Each row of a before or after table is a point. The points were changed in one or more steps. Then noise was added and the rows were shuffled. The steps act on columns, c1 being the first. Write out the steps. A step turns or swaps two columns, mirrors them in a line or flattens them onto one, adds a multiple of one to another, or multiplies or shifts one. Angles are multiples of 10 degrees, from the lower column toward the higher: turns from -170 to 170, lines from 10 to 170 but not 90. Use the fewest steps. Two steps may share a column if one is a turn and the other turns, adds or multiplies; they go together, in the order done. Otherwise the lowest column goes first.
(in the rows, 128 means zero)

Before, 11 rows:
[[114 123]
 [144 111]
 [135 147]
 [130 103]
 [147 129]
 [122 138]
 [109 139]
 [148 158]
 [ 94 155]
 [121 141]
 [127 171]]
After (11 x 2):
[[ 44 182]
 [177 189]
 [126 214]
 [114 148]
 [ 92 117]
 [145 167]
 [111 152]
 [176 130]
 [169  94]
 [ 81 151]
 [133  78]]
Steps: multiply c1 by 2.5; multiply c2 by 2

Before:
[[108 147 151 165]
 [110  92 155 175]
 [ 79  92 165 153]
 [140 143 173 144]
 [100 145 146 159]
 [179  69 136 127]
 [131 111 172 164]
 [169 129 159 120]
 [187 120 139 137]
 [103 165  82 171]
 [145 144  40 133]
 [ 92 132 126 160]]
After:
[[136 172 142 112]
 [168 151 146 136]
 [171 127 133 151]
 [110 136  70  80]
 [176  80 164 136]
 [167 147 146 143]
 [126  39 146 109]
 [169 165  91 166]
 [106 158 129  93]
 [179 156  92 129]
 [161 173 111 111]
 [118 139 121  71]]
Steps: turn c1 and c4 by -110 degrees; swap c2 and c3

Before:
[[ 72  84  88 107 100 126 121 114]
 [133  82 121 104 107 102 142  96]
 [ 97 169  82 117 128 129  90  94]
 [ 70 143 172 133 100 167 176 128]
 [106  87 108  85 146 146 155 131]
 [100 163 123 126  79 150 149 116]
 [154 138  96 153  96 112 105 183]
 [ 71  95 125 158 100  89  90 169]
 [110 165 165  73 142 180 128 190]
 [147  81 134 163 104 143 159 166]
 [ 88 134 148  88 165 117 168 137]
 [162 103 123 128 180 107  85 104]
 [160 109  90 141 132  97 137 126]]
After (13 x 8):
[[152 148 146 134 111  79 132 171]
 [ 93  90 173 135 106 136 155 114]
 [ 82 131  86  95 127 138 159 137]
 [159 133 171 165 136 145  69 180]
 [176 163  83 123 161 125 102 103]
 [170 163 144 146 163 135 140 127]
 [131 175 145  90 127 106 161  97]
 [107  65  95  76  98 121  86 189]
 [ 53  87 131 125  75 116 174 128]
 [106 137 124  54 153  84 160 132]
 [ 59 155 173  85 148  96 127 116]
 [ 53 179 151 159 113 127  60 170]
 [ 88 101 155 139 169 162 117  92]]
Steps: multiply c1 by 1.3; turn c2 and c6 by 130 degrees; add 0.7 times c6 to c4; mirror c3 and c5 in the line at 120 degrees; add -0.7 times c8 to c7

Before (9 x 11):
[[113 112 136 133 121  62 117 116  91 148 145]
 [142  85 115 114 133 110 103 127 141 108  91]
 [134 167 107  98  91 115 104 182  95 181 173]
 [103  73  97 186 152  92 143 102 126 124 172]
 [177 103 143 187  82 157 141 136 116 125 110]
 [152 110 163 114  96 166 137 173 130  97 123]
 [ 99 156 149  96 149 133  90  87 153 197 166]
 [138  70 174 183 157 127  53  92  76 104 105]
 [153 172 147 124 133  77  56 144 143 111  87]]
After:
[[144 169 109 113 132 111 103 129 146 115  90]
 [150 143  96 116  97 165 136 173 138 161 123]
 [133  77 181  99  92 115 102 183 127 109 171]
 [139 137 103 181 158 130  54  93 206 172 106]
 [178 138 125 187  82 158 142 136 154 145 108]
 [103 168 125 188 153  92 143 102 165  97 173]
 [151 101 110 125 133  78  56 145  88 148  88]
 [ 98 125 197  97 150 133  89  88  92 149 167]
 [113 118 147 133 121  62 116 118 168 137 144]]
Steps: turn c2 and c9 by -140 degrees; swap c3 and c10

Before (10 x 14):
[[129 138  78  96 122 123  97 147 103 131 132 104 156 176]
 [133 127  99  92 169 109  98 160  94 101  52 156 143 136]
 [120 144 116 149 138 143 108 119 129 112  66  89 158 130]
 [150  97 114 114 129  90 136 141  98 156 172  96 165 142]
 [134 128  69  96 109  80 120 139 127 148 117 157 164 158]
 [106 131 121 233 122 121 102 169 126 128 185  89 158 185]
 [103 137 126 100 114  86 107 133 124 157 197 103 154 130]
 [116 119 116 106 114 138 205 125  98 107 189 149 134 131]
 [177 148 121 122 116  75 130 145 129 131 192  86 132 159]
 [193 134 126 185 149 249 115 128 203 128 148 115 105 149]]
After:
[[116 106 159 106 113  53  66 126 123 119 144 149 126 131]
 [120 111 133 138 138 165 154 119 137 145  79  90 162 129]
 [129 130 174  88 122 142 153 147 157 137 142 104 143 175]
 [149 155 162 102 128 122 101 139 125  97 180  97 159 143]
 [134 149 158  85 108 169 111 139 178 129 150 157 153 158]
 [132 100 170  90 169 200 144 160 136 127  90 156 130 135]
 [176 132 133 120 116 120 100 145 137 149 207  84 131 160]
 [102 156 131  95 114 119 125 133 129 137 211 104 142 129]
 [193 129  65 188 148  41 200 128 169 134  81 115 126 148]
 [108 130 134 215 121 107 147 168 134 130 185  89 192 186]]
Steps: swap c2 and c10; mirror c3 and c9 in the line at 120 degrees; turn c4 and c13 by 20 degrees; turn c6 and c7 by 150 degrees; turn c6 and c11 by 40 degrees
